Rows are points. Two turns around zero, p and q, are shown by what they do to some points. Write where each new point lands after one turn and then the other. Backwards means that the second turn is done in reverse. Each puzzle has new turns, and all numbers are rounded.

Turn p:
[ 19,  15, -45] -> [42, 14, 26]
[-36, -17, -36] -> [-8, 52, 11]
[24,  6, 32] -> [  0, -37, -15]
[-11, -43,  62] -> [-45, -15, -60]
[  4,  40, -13] -> [ 11, -13,  39]
Turn q:
[ 33,  49, -11] -> [ 49,  28, -22]
[  0, -51,  31] -> [-18, -35,  45]
[-18,  45, -10] -> [  0,  43, -25]
[-14, -43, -10] -> [-29, -36,   2]
Where do these land?
q, then p: [38,  1, 22] -> [ 14, -33, -26]
q, then p backwards: [-43,  53,   3] -> [-43, -47, -24]
p, then q: [  6, -41,  -6] -> [ 16,   5, -38]
p, then q: [-40,  19,  20] -> [-42,  19,  15]
q, then p: [ 39, -31, -39] -> [ 34,  31, -43]

Turn p:
[-39, -43,  26,  14,  32, -16] -> [  2, -28,  50,   8,  -3, -46]
[  6,  -9, -42, -28,  10,   4] -> [ 19,  -6, -42,  12,  12, -17]
[24, 21, 35, 24,  4, 18] -> [-37,   3,  20, -10,  16,  33]
[ -1, -41,  -2, -43, -17, -35] -> [ 67,   7,   9,  10,  10, -16]
[  8,  25, -12, -29, -25, -20] -> [ 31,  16, -24, -24,  -7,  18]
[ 31,  27, -47,  16, -25,   0] -> [-14,  47, -47,   0,  -6,  10]
[-16, -13,  21,  28, -18,  25] -> [-20,  -3,  28,  27, -22,  13]
[-13,  33,  21,  18,  39,  23] -> [-47, -35,   6, -24,   1,   5]
Turn q:
[  8, -26,  27,  22, -28,  44] -> [ -8, -18,   6, -46,  21,  41]
[  6,  29,   1, -63,  -7, -24] -> [ 21,  54,  30,  23, -23, -11]
[-20,  -5,  27,  24, -13,  -3] -> [-12, -29,  17, -22, -11,  -2]
[ 15,  12, -16, -24,  53,  -9] -> [-14,  39, -27,  25,   7, -31]
[-13, -22, -36,  -6,   2, -27] -> [ 38, -12, -13,  17,   6, -26]
[-17,   6,  56,   2, -17,  20] -> [-24,  -1,  30, -46, -20,  14]
[ -1, -35,   3,  11,  -3, -21] -> [ 13, -22,   9,  -9,  23, -21]
[-10,  43, -66,   4,  28,  16] -> [  2,   8, -62,  49, -30,  10]
[ 32,  -2,   3,  29, -14,   4] -> [-16, -18,   9,  10,  27,  24]
Where do these land?
q, then p backwards: [ -2, -13, -42, -25,  -9,   6] -> [ 11, -13, -19, -36, -26, -10]
p, then q: [  4,  -5,  20, -33,  54,   4] -> [  6,  14, -17, -20,  37, -47]
q, then p: [  9,  76,  11,  73, -10,  19] -> [-14, -26,  26,  69, -74,  -6]
q, then p backwards: [ 22, -10,  12,  10,  29, -15] -> [ 17, -12,  -7,  19,  32,   1]
q, then p: [-24,  -6,   3,  11,  32,   3] -> [ 29,  10, -13,  -3, -14, -22]
q, then p: [  7, -22,  13,   1, -36,   6] -> [  3, -24,  10,  10,  31,  17]
p, then q: [-22, -20, -18, -12, -38,  18] -> [ -3, -32,   7,  14,  19,  38]
q, then p backwards: [  6,   0,   1, -26, -22, -41] -> [ -9, -44,  19,   2, -13, -20]

Turn p:
[-28,  -1, -28,  13,  18,  -9,   0,  17] -> [ -1, -13,  30, -16,  14,  24,  10,  15]
[ 23,   5,  -1,   6,  14, -10,  -6,  11] -> [  3, -19, -11,  -4,   6, -15,   3,  17]
[ 14,   0,  16,   9, -26,  -1,   6, -16] -> [  7,  17, -17,  24,  -5,  -4, -16,   0]
[ 16,  21,  -4, -26,  12,  -9,   3, -10] -> [-11, -25,   2,  11,   2, -23,   2, -17]
[ -4,   9, -14,  11, -28,  49,  15, -15] -> [ -3,  45,  22,  26, -20,  -7,  20,   4]
[ -2, -76,  30,   3,  22,  12,  10, -19] -> [-31,  14, -53, -24, -34,  45,   3,   0]
[-35,  19, -15,  10,  17,  -5, -34,  21] -> [  6,  -1,  29, -31,  43,   5,  10,   2]
[ 16, -20,  -8,  -5, -24,  -8,  -8, -10] -> [-12,   9,  -4,   3, -13,  -7, -31,   9]
[  3,  23,  -6,   8,   7,  -9,  14, -17] -> [ -3, -13,   4,  29,  13,   0,   8,   0]
[ -3,  19,  28, -28, -12,  -9,  -1,  38] -> [ 43, -13,   0, -19,  -5, -19,  -8, -28]
Turn q:
[-25,  30, -20, -30,  -5,   1, -13,  -5] -> [-17,  -2,  -3, -39, -13,   4,  16,  28]
[ 10,   8,  -6,  -5,  39,   5, -11,  10] -> [ 11,   3,  -1,   2,   7, -33,  27,   7]
[-24,   9, -11, -31,  15, -35, -11,  -3] -> [ -1,  -4,  20, -45, -23, -17,  10,  -1]
[ -6, -23,  -5,  16,   5,   8,   0,  27] -> [ 14,  13,  17,  11,  22,  12,  12, -10]
[ 15,  11,   5,  18,  26, -19,  -5,  34] -> [ 25,  33,  -7,   4,  -1, -22,  18, -20]
[ 19, -15,   8,  12, -52,  25,  39, -10] -> [-19, -21, -26,  30,  11,  48, -25, -18]
[  7, -25,   6,   9, -11,   6,   1,  12] -> [  8,   1,   5,  10,  22,  12, -10, -13]
[ 13, -14, -18,  24,  -7,  -2,   4,  -8] -> [ 25, -11,  -1,  19,  -5,  16,  -4,   0]
[ 12,   0,   2, -29,  32, -23, -29,   6] -> [ 17,  -2,   4, -31,   6, -46,   5,  -2]
[  1,  -2,  17,  16, -37,  13,  -5, -20] -> [-11,   2,  -9,  15,   2,  22, -38,  13]
[-22,  23,  21,   0,  -5,  20,  29, -43] -> [-52, -13,  -1,  23, -29,   3,  -9,  15]
Where do these land?
q, then p: [ 12, -11,   2,  16,  -7, -14,  22,  11] -> [-19,  18,  -8,  23,   5,  -5,   3,   7]
q, then p: [ 19, -10,   5,  -8,  -4, -14,  13, -20] -> [-22,  12,  -7,  -6,   1,   6, -23,   8]
p, then q: [-17, -12,   1,   2,  -3,   6,  19,  15] -> [-14,  -6, -20,   7,  16,   9,  -7,   2]
q, then p backwards: [ 11,  32, -30,  15,   2,  -9, -17,   6] -> [ 14, -14,  22,  23,  -3,  20,  11,  27]
q, then p backwards: [  6,   6,   7,   7, -11,  22,  24, -22] -> [ 14,  -9,  -4,   3,   8, -15,  19, -29]
p, then q: [28, 10, 14, 13, 25, -4, 10, -7] -> [ 24, -10,  13,  10,  -5,  19,  21, -16]
p, then q: [-58,  17,  12,   9,   4, -19, -10,   8] -> [-20, -22,  -9,  29,  16, -46,   7,  15]
p, then q: [-19, -14, -15,  19,  19,  -3,   7,  -9] -> [-23,   7,   9,  14,  20,   6,  19,   4]
q, then p backwards: [ 26,   1,  -3, -14, -12, -10, -26,   8] -> [  6,  -3,  24,   4,  -3, -14, -24,  20]
p, then q: [ 24,  -5,   3,  18,  -2, -11, -47,   7] -> [ 21,  10,   6, -37,   0, -22,  29,  -4]
p, then q: [-32, -14,   3, -76, -10,  56,   4,   4] -> [-58, -31, -15, -22, -42,  13, -56,  12]
